Each row is a point. Two turns around zero, p and q, are shown by what they do to some points. Write where each new point lands after one turn and then the other. Backwards means that the second turn is done in reverse. Each puzzle has new turns, and all numbers are rounded.
(in the rows, 128 means zero)

Turn p:
165  159 => 167  99
132  103 => 105  118
104  155 => 149  158
111  94 => 91  136
Turn q:
114  115 => 122  110
138  177 => 113  176
132  92 => 149  98
Where do these land?
p, then q: 100  83 => 76  118
q, then p: 150  134 => 147  116
q, then p: 92  135 => 109  159
q, then p: 137  125 => 132  119
q, then p backwards: 162  162 => 86  152

Turn p:
118  172  115 => 97  152  103
147  142  134 => 140  143  113
83  109  149 => 108  127  177
163  90  114 => 166  91  119
Turn q:
130  127  161 => 151  140  149
105  162  127 => 122  164  109
126  61  79 => 74  68  146
136  145  135 => 143  136  118
143  145  138 => 150  132  118
Where do these land?
p, then q: 102  121  93 => 94  131  157
q, then p: 80  146  118 => 82  153  123
q, then p: 153  83  132 => 162  114  165
p, then q: 138  140  157 => 151  137  107
p, then q backwards: 167  149  141 => 138  171  141

Turn p:
105  162  162  98  123  156 => 93  165  111  144  148  161
143  146  117  146  112  115 => 159  131  121  144  118  124
152  113  105  172  136  145 => 164  83  141  129  134  137
128  91  114  65  136  91 => 93  137  110  76  99  86
113  127  117  178  105  155 => 143  94  138  175  148  131
150  129  130  160  116  155 => 148  100  131  149  125  156
102  144  191  98  132  114 => 84  185  147  134  119  144
131  112  88  107  165  93 => 141  129  126  74  133  86
Turn q:
87  149  137  120  99  106 => 138  164  133  82  126  125
126  160  120  154  169  175 => 87  147  93  165  139  159
159  163  107  111  153  133 => 142  132  118  160  172  146
174  108  149  130  99  125 => 150  119  157  159  108  96
130  80  99  113  139  111 => 138  71  122  110  131  122
138  114  167  127  161  98 => 109  110  181  128  134  143
154  144  112  139  122  137 => 133  136  115  155  142  112
103  135  174  166  93  114 => 103  171  158  106  96  100
81  98  88  91  116  153 => 154  104  75  87  103  149
Where do these land?
p, then q backwards: 113  134  115  105  150  101 => 110  145  120  145  102  105
p, then q: 166  185  138  136  100  118 => 137  155  98  180  143  94
p, then q backwards: 76  128  93  152  79  134 => 195  127  94  164  129  137
p, then q: 100  117  147  144  138  165 => 88  121  129  124  104  155
p, then q backwards: 140  88  82  104  154  130 => 97  89  90  133  121  94
q, then p: 145  116  192  119  133  146 => 116  125  142  184  111  163
p, then q: 155  128  128  135  143  101 => 161  136  146  144  126  123

Turn p:
134  94  131  140  142  101  101  113 => 117  109  156  126  136  169  135  141
131  170  110  104  108  111  106  165 => 113  119  115  127  159  86  85  143
85  75  122  125  81  166  102  141 => 159  92  116  75  74  140  105  148
152  112  117  138  126  143  156  143 => 142  126  99  157  115  135  139  135
125  161  139  128  147  133  113  130 => 123  154  138  116  150  110  132  135
95  124  117  135  131  155  138  69 => 137  153  126  91  109  157  136  81
139  153  145  159  107  130  129  75 => 117  180  152  137  109  150  107  106
138  121  146  142  136  106  158  129 => 111  126  138  160  115  128  151  123
132  131  128  81  128  132  128  161 => 153  99  122  131  148  90  123  132
138  111  125  111  157  126  132  154 => 140  104  121  137  149  122  154  141
139  155  129  144  144  106  145  129 => 99  146  127  151  142  120  139  123
Turn q:
150  146  110  110  129  136  145  151 => 143  130  93  125  113  142  137  148
136  121  135  111  149  152  145  152 => 148  114  113  137  137  122  134  164
119  121  112  150  116  135  133  148 => 140  139  131  143  135  154  112  128
122  110  129  111  144  55  96  132 => 144  146  157  120  76  79  111  106
98  143  117  129  122  143  103  148 => 135  150  139  101  143  143  106  143
143  94  140  126  115  132  140  31 => 89  61  133  130  144  112  150  63
118  144  142  125  114  121  149  141 => 105  136  119  139  118  132  116  147
150  121  151  124  128  138  92  145 => 141  128  161  116  120  131  157  148
116  152  115  165  135  140  148  104 => 109  148  105  140  164  137  129  104
Where do these land?
q, then p: 135  128  125  169  116  109  125  141 => 123  174  132  127  114  124  123  127
q, then p: 95  127  113  119  85  124  128  91 => 152  118  152  74  128  144  120  115
p, then q: 138  117  149  139  109  173  109  145 => 138  140  127  125  90  160  149  153
p, then q: 87  120  115  101  156  116  164  131 => 122  88  105  146  124  103  103  94
p, then q: 136  134  133  124  110  118  114  152 => 143  144  153  130  116  125  121  133
q, then p backwards: 111  138  134  123  130  151  97  95 => 97  140  123  112  153  114  102  119
q, then p backwards: 128  171  134  131  155  124  156  91 => 110  169  98  138  150  122  157  149
p, then q: 149  85  145  135  122  94  127  151 => 139  121  164  172  141  148  117  144
q, then p: 172  131  103  111  168  144  132  156 => 135  122  86  186  143  134  120  128

Turn p:
154  159  127  111  75  130  131  95  126 => 113  114  77  158  141  165  110  132  124
168  80  107  103  130  88  129  119  145 => 139  98  110  144  116  76  112  175  122
94  124  147  126  88  160  141  85  161 => 108  119  121  116  136  154  59  94  130
153  155  122  192  127  129  107  161  103 => 91  137  146  155  130  137  192  122  159
128  120  128  80  127  153  148  136  176 => 164  124  127  107  160  132  80  150  142
112  149  140  155  182  126  139  138  107 => 148  156  142  111  107  121  169  94  140
135  96  88  111  136  134  120  123  103 => 125  93  122  106  138  105  146  144  100
108  147  109  112  94  106  128  130  150 => 111  159  110  139  154  127  101  141  112
134  120  142  82  78  114  157  145  134 => 127  137  105  123  121  157  89  184  120
134  58  116  125  163  116  113  133  112 => 136  90  159  110  102  78  140  148  108
107  181  172  144  154  136  94  147  121 => 151  167  166  155  128  165  154  90  129
109  147  139  196  182  142  128  125  98 => 121  143  153  114  103  120  183  63  150
Turn q:
136  118  148  101  111  124  82  106  109 => 127  138  115  105  123  81  138  95  148
121  127  164  128  77  102  142  129  116 => 110  133  135  168  124  86  109  107  109
96  140  110  146  117  127  141  186  102 => 135  152  117  155  117  155  68  142  132
107  177  81  135  137  143  173  132  89 => 130  140  116  143  64  189  117  137  107
88  139  142  89  152  165  102  129  99 => 142  158  157  83  88  124  111  119  158
138  105  139  97  172  144  117  121  132 => 155  129  147  77  140  124  142  128  127
156  108  132  107  156  104  153  133  129 => 151  132  130  112  154  129  139  127  82
87  98  137  158  91  103  133  107  137 => 70  100  130  140  134  102  96  132  121
145  141  166  163  100  106  120  121  158 => 104  116  140  175  162  112  145  107  140
159  177  87  82  144  169  122  123  164 => 160  157  122  120  101  148  200  170  150
152  110  107  159  113  168  145  93  143 => 133  61  119  137  113  131  152  147  135
151  97  124  170  166  81  104  156  158 => 121  120  108  119  217  154  120  125  129
Where do these land?
p, then q: 109  100  163  104  108  164  132  80  146 => 134  109  106  85  127  82  133  112  174
p, then q backwards: 94  113  148  146  152  107  162  119  107 => 107  142  127  86  129  136  120  103  88
q, then p: 101  165  87  156  123  154  171  162  94 => 74  94  160  139  171  172  140  126  144
p, then q backwards: 121  171  96  92  161  150  155  116  110 => 184  113  106  108  166  109  103  135  112
p, then q: 161  120  115  112  114  94  111  150  109 => 144  129  117  156  140  151  83  134  116
p, then q: 172  87  149  95  114  139  129  109  170 => 145  112  96  115  189  104  114  135  163
q, then p: 123  160  133  140  142  97  116  144  147 => 142  146  131  114  141  136  136  85  144
p, then q: 110  124  93  156  101  92  86  131  151 => 80  144  143  124  138  165  91  95  129
p, then q: 91  111  173  130  128  156  85  157  152 => 143  122  182  130  138  101  133  77  162
p, then q: 168  121  96  137  171  150  152  88  119 => 118  106  98  104  148  113  151  163  74
q, then p: 159  136  155  141  95  105  107  153  103 => 115  122  104  159  127  88  143  88  137
